Every row gives one point. Before rounding, the points of a table are all equally far from one centre. They may lie mostly on one side of it. Write the centre, to within rounding.
In the rows, 128 means zero.

Points (5 x 2):
[[121  78]
 [ 87 117]
 [126  77]
 [113  81]
 [ 93  99]]
Centre: [134 124]

Points (13 x 9):
[[171 161 161 108  76 115 145 119  82]
 [168 148 125 135  85 159 161 181 102]
 [165 179 146 152 107 123 150 156  87]
 [153 152 127 153 120 170 162 165  73]
 [181 187 139 152  90 139 127 143 100]
 [144 149 169 127 135 118 177 159 110]
 [156 164 130 172 115 153 132 135  63]
 [157 128 150 132  79 122 161 150  67]
 [141 132 132 131 152 124 193 163 109]
 [141 157 160 118 120 177 164 146  78]
 [223 139 141 111 132 102 144  99  62]
 [176 146 170 167  94 171 150 124 113]
 [149 171 145 106  96 161 155 166 102]]
Centre: [174 122 124 118 131 141 129 124 110]

Points (26 x 20):
[[122 146 147 180 180 177 146 145 169 186 127 113 103 140 130  92 103 157
  131 112]
 [125 116 139 195 143 187 129 165 155 189 128 105 133 151 138 119 115 119
  139 118]
 [131 110 135 167 172 182 130 145 162 109 104  56 127 175 195 146 110 146
  158 151]
 [140 128  88 168 175 211 137 140 146 158 154  96 106 179 171 134 121 160
  164 141]
 [ 75 145  95 121 163 155 140 147 147 165  96 115 112 182 159 112 115 136
  155 120]
 [133  95 154 167 185 185 120 116 132 168 103 101  64 133 165 124  86 132
  158 120]
 [110 133 125 145 164 206 150 135 112 170 110  81  84 184 155 128 131 163
  150 124]
 [131 144 129 158 175 204 119 128 149 182 116  98  83 177 161 128 118 162
  142 144]
 [126 114 105 166 179 184 119 136 144 161 104 104 139 125 155 133  74 113
  152 156]
 [129 133 105 132 159 221 156 147 148 178 123 115 132 158 181 123 116 156
  137 137]
 [110 142 120 129 164 194 140 134 137 177 106 100 113 188 167 151 122 170
  144 153]
 [105 138 119 156 213 212 148 141 125 159  90  87 109 131 171 150 115 143
  143 121]
 [105  99 132 147 151 171 162 119 126 180 151 103 135 172 152 143  69 137
  145 120]
 [141 104 102 178 140 188 152 141 151 153  94  91 114 186 169 133 118 169
  145  94]
 [133 103 117 196 143 195 128 109 159 174 141  99  87 155 170 124 112 167
  159 141]
 [131 139  94 165 182 202 157 161 119 160 106  95  97 123 185 129 105 142
  186 138]
 [110 113 115 188 191 183 169 139 147 130 127  82  92 166 130 109 102 165
  131 142]
 [117 121 140 187 175 179 151  96 131 132  99  99  87 154 135 133  91 180
  172 112]
 [139 140 114 199 196 164 128 182 157 145 131  93 119 157 148 155  77 151
  160 130]
 [104  80 129 177 158 189 142 147 145 162 154  83  94 144 156 147  94 158
  173 145]
 [142 174 103 160 177 194 124 140 131 174 128  96  89 160 133 114 114 174
  158 124]
 [156 137 111 153 175 181 145 133 167 145  94 111 120 178 198 123 118 144
  164 156]
 [161 154 139 170 169 198 124 144 132 182 139  96 151 153 168 119 102 125
  162 122]
 [124 138 138 166 181 207 135 121 133 122 115 115  93 191 137 156 120 132
  174 127]
 [116 118 122 152 174 191 140 138 166 113  86 140 108 158 138 106 107 154
  170 143]
 [ 72 111 144 180 138 142 117 102 141 177 106 106  89 127 162 122  97 145
  168  86]]
Centre: [126 135 132 153 151 140 128 141 120 117 142 119 107 125 176 138 129 149
 126 116]

Points (30 x 24):
[[139 124 136 123 113  76 112 140  95  64 132 101 109 114 175  93  62  87
  120 142 121 100 156 164]
 [124 109 133  88 126 102  98 105  97  99 175 103  46  94 165  88  93  91
  124 155 121  93 163 139]
 [128 111 147 106 129 135  91 153  85 116 184  90  68  98 159 115  81  83
  137 131 126 104 179 135]
 [120  96  91 123 130 117 108 145 110  90 174  75  77  98 153 134 111 122
  112 139 116 155 167 118]
 [149 116 154 107 113 152  73 125 101  88 214 117  65 127 125 115  52 119
  119 163 155 112 150 139]
 [132  95 135 143 126 117  97 110  90  84 174  82  50  99 180  90  76 103
  145 168 128  96 152 125]
 [137  79 145 109 127 105  98 144  82  99 188 104  47 122 181  92 116  94
  109 125 122  99 145 141]
 [150 102 136 109 135 116  90 122  62  91 172  96  73  99 137 106  89  89
  138 162 122  95 158 122]
 [139  90 157 107 135 117 104 133  87 122 205  98  30 129 165 117  94 116
  133 156 128 109 149 141]
 [166  86 148 116 144 122 107 111  80 108 170 105  58 109 174 118  79  78
  141 160 127 111 153 147]
 [124 118 137 116 124  95 112 118  56 115 152 106  57  94 180  77  83 101
   97 162 101 121 133 127]
 [172 110 141 109 113  82 141  96 128  89 175 110  66  70 180  90  83  97
  115 172 121 112 156 126]
 [114  78 140  81 126 111  86 108  92  97 164 105  51 119 152 101 108 123
  137 164 121 130 154 125]
 [146 108 133 129 106 124  78  86  75 102 172  84  74 103 143 108  51  95
  127 136 108 111 138 137]
 [127 108 133 124 139 107 129 134  65  94 172 127  81  96 179  97  93  94
  147 151 113 103 194 104]
 [137 150 140 115 114 110 104 100  63 127 196 121  53 130 149 103  90  91
  132 132 158  92 171 104]
 [131  97 152 118 128 103 101 116  76  96 198 103  82 140 152 101 123 106
  147  92 122 126 169 120]
 [156  86 162  88 131 125  89 121 101 121 205  82  86 124 162  83 104 123
  141 137 142 115 176  96]
 [122 111 148 105  88 131  99 112 119 119 181  62  58  97 161 119 101  79
  142 155 155  94 135  91]
 [153 119 151 101 128 126  69 125  99  81 167 107  49 103 151 117 102 109
  136 139 145 117 163 120]
 [134 110 130 106 144 125 109 134  94 104 174  93  37  95 148 114  80 134
  125 142 145 123 149 115]
 [144 111 130  99 132 101 126 150  69  76 183 122  75  87 169 122  97  97
  116 140 146  96 157 142]
 [140  95 142  88 108 128  64 117  86 118 181 104  63 104 157  88  77 107
  151 145 122  93 155 122]
 [133  99 150 116 110  97  81 110  82  76 162  97  51 112 142  90 100  97
  119 154 128 144 146 135]
 [138 111 142 102 106  92  70 139  85  94 200  97  80  99 150  80  84 109
  134 153 132 111 168 103]
 [129 103 166  93 153  97 105 117 104 103 189 115  66  97 160 111  82  95
  150 154 128 106 131 110]
 [141  96 127 130 110 124  76  90  96  97 171 101  49 110 127  91  70 122
  140 157 108  77 149 123]
 [144 112 119 122 133 123  93 118  89 102 184  72  58  75 138 105 109  90
  120 165 137 117 147 130]
 [134 124 147  97 148  96  92  96  82 117 168  92  65 118 142 122  88 107
  130 120 126 103 147 147]
 [151 112 139 111 137  87 101 131  90  77 168  88  61 113 137  89 107 120
  122 137 144 127 164 136]]
Centre: [134 120 138 140  95 133 123 119 124 125 170 129 119 133 161 107 109 121
 110 158 130 110 139 129]
